Each point is reached from the start by the listed moves, each made 0, 1 or 2 times, or once backwards (-1), plus a little noise. Is the number of moves made odd or even? Then give how often each move was made.

Moves:
(1): .02	.48	-.01
(2): -.27	.12	-.18
(3): -.23	-.01	.32
Start: .13	-.17	.05
Points:
.11	.32	.01 -> odd (1, 0, 0)
-.10	.94	-.20 -> odd (2, 1, 0)
.44	.68	.20 -> odd (2, -1, 0)
.35	-.08	-.24 -> odd (0, 0, -1)
-.91	.08	.33 -> even (0, 2, 2)

Moves:
(1): .25	.05	-.04	-.06	.00	-.02	-.08	.06	.07	.01	-.07
(2): -.02	.21	.14	.00	.10	.02	-.03	-.15	.00	.03	-.02
(3): .04	-.14	.13	.13	.05	-.14	-.09	.05	-.04	-.10	-.10
(4): .05	.07	-.04	.19	-.09	.07	-.07	.09	-.20	-.07	-.09
(5): .18	-.05	-.16	.04	.15	-.01	.01	-.06	-.04	-.05	.17
(6): .05	.02	-.08	.05	.19	.18	.03	.03	.07	-.04	-.15
(7): .13	-.13	-.10	.12	-.20	-.03	.37	-.04	.04	.01	.00
(8): -.06	.06	-.05	-.12	.12	-.17	.16	.15	-.03	-.14	-.19
(9): -.06	.07	-.01	.09	-.03	.06	-.06	.16	.23	-.20	.09
(10): .08	.11	.00	.07	.04	.02	-.02	.06	.06	.26	.07
(11): .04	.00	.15	.02	-.09	.07	.07	.13	-.09	.00	.09
Start: -.07	.00	-.02	.10	-.10	.07	-.10	-.03	-.03	.11	-.07
Points:
-.53	.01	.62	.33	-.15	-.39	-.35	-.55	-.60	-.06	-.61 -> odd (-1, 2, 2, 1, -1, -1, 0, 0, -1, -1, -1)
.02	.25	.29	.64	-.75	.24	.54	-.11	-.45	-.14	-.45 -> odd (0, 2, 0, 2, -1, 0, 2, 0, 0, -1, 1)
.54	.13	.40	.30	-.14	.44	-.76	.64	.11	.66	-.09 -> even (2, -1, 1, 0, -1, 1, -1, -1, 0, 2, 2)
.06	.58	.27	-.18	.94	.26	.05	.13	-.45	-.06	-.52 -> odd (0, 2, 0, 0, 1, 2, -1, 2, -1, 0, 2)
